Each row of a before or after table is a point. One or more steps were done to the points. Then noise was added and the rows were shuffled. The steps act on columns, c1 being the first. What was done? A step turns or swaps two columns, mirrors them in a line or flattens them onto one, adds a multiple of one to another, or multiplies or shifts one. Angles are multiples of 10 degrees, from the lower column toward the higher: turns from -170 to 170, lines from 10 to 170 but not 90. Use the fewest steps. Two steps may share a column if one is a turn and the other turns, adds or multiplies; they go together, in the order done. Otherwise the lowest column goes first.

Before:
[[0.18,0.22],
[0.30,-0.08],
[0.43,0.94],
[0.18,-0.08],
[-0.15,0.20],
[-0.19,-0.35],
[0.70,0.18],
[0.06,-0.37],
[1.07,-0.18],
[0.53,1.29],
[0.49,0.40],
[0.18,-0.11],
[0.08,0.18],
[0.28,-0.34]]
After (14 x 2):
[[-0.23,-0.05],
[-0.01,-0.26],
[-0.11,-1.07],
[-0.31,-0.03],
[-0.35,-0.46],
[0.10,0.35],
[-0.56,-0.46],
[0.03,-1.38],
[-0.07,-0.23],
[0.27,-0.11],
[-0.18,0.02],
[-0.31,0.20],
[-0.23,0.26],
[-1.12,-0.18]]
Steps: turn c1 and c2 by -160 degrees

Before, 12 rows:
[[-0.34,-0.16,0.10,0.00],
[1.03,-0.21,0.46,1.08],
[0.68,0.77,0.28,0.64],
[-0.17,-0.26,0.23,0.28],
[-0.19,-0.36,0.17,0.05],
[0.15,0.03,0.23,0.36],
[0.56,-0.46,0.42,0.72],
[-0.83,0.28,0.10,0.23],
[-0.48,-0.42,-0.53,0.12],
[0.48,-0.40,0.09,0.42],
[1.23,0.03,0.53,0.47],
[-0.18,-0.08,-0.06,0.32]]
After:
[[0.38,-0.98,0.23,-0.15],
[0.25,-0.13,-0.07,-0.95],
[0.73,-0.52,-0.12,-1.04],
[-0.80,0.21,-0.64,-0.06],
[0.18,0.02,-0.21,-0.53],
[-1.14,-0.39,0.08,-0.04],
[-0.48,0.25,0.01,-0.33],
[-0.46,0.00,0.01,-0.42],
[-0.62,0.10,0.06,-0.15],
[-0.13,-0.25,0.05,-0.30],
[-0.47,-0.15,-0.21,-0.23],
[0.93,-0.32,0.31,-0.55]]
Steps: shift c1 by -0.30; turn c2 and c4 by 140 degrees; turn c3 and c4 by -30 degrees

Before, 9 rows:
[[-0.40,0.51,-0.17,-0.35,-0.31,-0.09],
[0.37,-0.24,-0.08,0.52,0.07,-0.29],
[0.45,0.59,0.48,-0.13,0.81,-0.24],
[-0.33,0.29,0.22,-0.44,0.14,-0.91],
[-0.75,-0.47,-0.16,0.78,-0.39,-0.22],
[0.30,0.10,-0.05,0.35,-0.12,-0.38],
[-0.10,-0.56,0.07,0.26,-0.49,0.52],
[-0.68,0.83,-0.07,0.04,0.24,-0.28],
[-0.14,-0.05,-0.71,0.47,0.55,0.42]]
After, 9 rows:
[[0.31,-0.11,0.40,0.25,0.19,0.92],
[0.49,-0.70,1.04,0.25,-0.66,-0.06],
[-0.59,-0.83,0.39,0.24,-0.14,0.23],
[-0.05,0.58,0.61,-0.56,0.43,0.13],
[-0.33,-0.30,0.69,0.94,-0.10,-0.18],
[0.38,0.21,0.40,0.11,-0.11,1.22],
[-0.05,-0.12,-0.21,-0.49,-0.59,0.64],
[-0.78,0.55,0.39,-0.07,0.27,1.64],
[-0.38,-0.45,0.36,0.20,0.38,-0.62]]
Steps: turn c2 and c5 by 170 degrees; shift c3 by 0.50; turn c4 and c6 by 110 degrees; multiply c6 by 2

Before, 13 rows:
[[0.03,-0.26,-0.04,-0.22,-0.05,0.44,0.82,-0.46],
[0.19,-0.02,-0.27,0.06,-0.20,0.32,-0.36,-0.74],
[1.15,0.30,0.41,-0.18,0.52,-0.13,-0.02,0.13],
[0.29,-0.18,-0.17,0.27,-0.21,0.42,0.46,-0.58],
[-0.19,-0.03,-0.02,-0.29,0.72,0.21,-0.49,-0.23],
[0.16,-0.10,0.03,0.44,0.69,-0.25,-0.58,-0.77],
[-0.13,0.73,-0.49,-0.16,-0.03,-0.26,-0.53,-0.46],
[-0.15,-0.19,0.37,0.22,-0.41,-0.21,-0.47,-0.55],
[0.27,-0.40,0.35,-0.26,-0.42,0.13,-0.55,0.67],
[0.16,-0.52,-0.05,-0.06,-0.25,0.22,-0.42,0.50],
[0.08,0.06,-0.10,-0.03,-0.36,0.48,-0.40,1.14],
[0.95,-0.39,-0.34,-0.22,0.11,0.47,0.33,-0.70],
[-0.09,0.31,-0.16,-0.06,0.60,-1.18,-0.41,-0.39]]
After, 13 rows:
[[-0.22,0.18,-0.18,-0.09,0.19,0.22,0.82,-0.14],
[0.30,-0.17,-0.61,0.20,-0.37,0.45,-0.34,-0.27],
[-0.09,0.54,-0.59,-0.42,0.46,-0.24,0.16,0.27],
[0.92,-0.11,-0.77,0.19,-0.38,0.46,-0.05,-0.09],
[-0.16,-0.26,-0.30,0.18,0.60,-0.22,-0.20,-0.93],
[0.17,-0.27,0.44,0.29,0.49,0.19,-0.13,0.44],
[1.13,0.22,0.27,-0.23,-0.08,-0.16,0.47,-0.45],
[0.06,0.04,0.94,-0.06,0.46,0.46,-0.22,1.04],
[-0.02,-0.08,-0.46,0.00,-0.76,0.43,-0.35,-0.35],
[0.21,-0.02,0.73,0.12,0.68,0.17,-0.16,0.03],
[-0.13,0.23,-0.43,-0.15,0.25,-1.16,0.71,-0.11],
[0.16,-0.31,-0.67,0.17,0.35,-0.22,0.82,-0.65],
[0.15,-0.02,-0.72,0.05,0.41,0.26,-0.11,-0.24]]
Steps: flatten c2 and c4 onto the line at 140 degrees; turn c3 and c8 by -60 degrees; multiply c8 by 1.6; turn c5 and c7 by 110 degrees

Before, 11 rows:
[[0.02,0.32,0.14,-0.13,-0.09,0.14,-0.40,-0.81,0.31,0.13,0.39],
[0.86,0.08,-0.13,0.27,0.54,0.02,-0.16,0.24,-0.08,-0.46,0.54],
[-0.16,-0.49,-0.34,0.09,-0.02,-0.24,-0.43,0.03,0.22,0.18,0.54],
[0.18,-0.26,0.11,0.26,0.53,-0.09,2.24,-0.11,0.46,0.18,0.26],
[-0.46,1.03,0.01,0.19,0.20,0.04,-0.36,0.08,-0.72,0.10,0.27],
[-0.44,-0.12,-0.52,-0.47,-0.05,-0.44,0.08,0.23,-0.43,0.06,-0.89],
[-0.45,-0.36,0.20,0.03,0.03,-0.55,-0.45,0.03,0.41,0.16,-0.40],
[-0.50,-0.03,-0.34,0.34,0.79,-0.04,-0.06,-0.78,0.37,-0.08,0.43],
[-0.42,-0.39,-0.08,0.46,0.14,0.10,0.61,-0.40,-0.31,-0.20,-0.19],
[-0.29,0.10,-0.30,0.24,0.05,0.11,-0.35,0.19,0.24,-0.85,0.53],
[0.06,0.23,-0.46,0.57,0.15,0.11,-0.27,-0.01,0.43,0.16,0.15]]
After, 11 rows:
[[-0.29,0.11,0.11,0.28,-0.04,-0.08,0.35,0.32,-0.32,-0.79,0.48],
[-0.22,-0.51,0.21,-0.05,-0.25,-0.03,0.36,-0.69,-0.29,0.18,0.56],
[-0.50,-0.01,-0.44,0.23,0.23,-0.91,-0.08,-0.81,-0.39,-0.08,0.44],
[0.87,0.12,0.12,0.27,0.16,-0.56,0.17,0.35,0.02,-0.48,0.51],
[0.05,0.22,-0.30,0.62,-0.08,-0.16,0.11,0.35,-0.47,0.17,0.22],
[0.20,-0.26,-3.30,0.20,0.11,-0.60,-2.25,-0.47,0.35,0.18,0.31],
[-0.42,-0.27,0.65,-0.29,-0.40,-0.25,0.30,-0.49,-0.55,0.23,-0.41],
[-0.46,1.04,0.87,0.20,0.02,-0.22,0.59,1.61,0.61,0.11,0.29],
[-0.37,-0.40,-0.84,0.46,-0.01,-0.19,-0.45,-1.02,0.54,-0.23,-0.18],
[-0.47,-0.14,-0.40,-0.64,-0.13,-0.05,0.09,0.00,0.46,0.07,-0.89],
[0.07,0.32,0.57,-0.04,0.11,0.25,0.31,-0.35,-0.42,0.09,0.40]]
Steps: add 1.5 times c2 to c8; turn c7 and c9 by 160 degrees; add 1.5 times c7 to c3; turn c4 and c6 by -30 degrees; turn c5 and c6 by -60 degrees
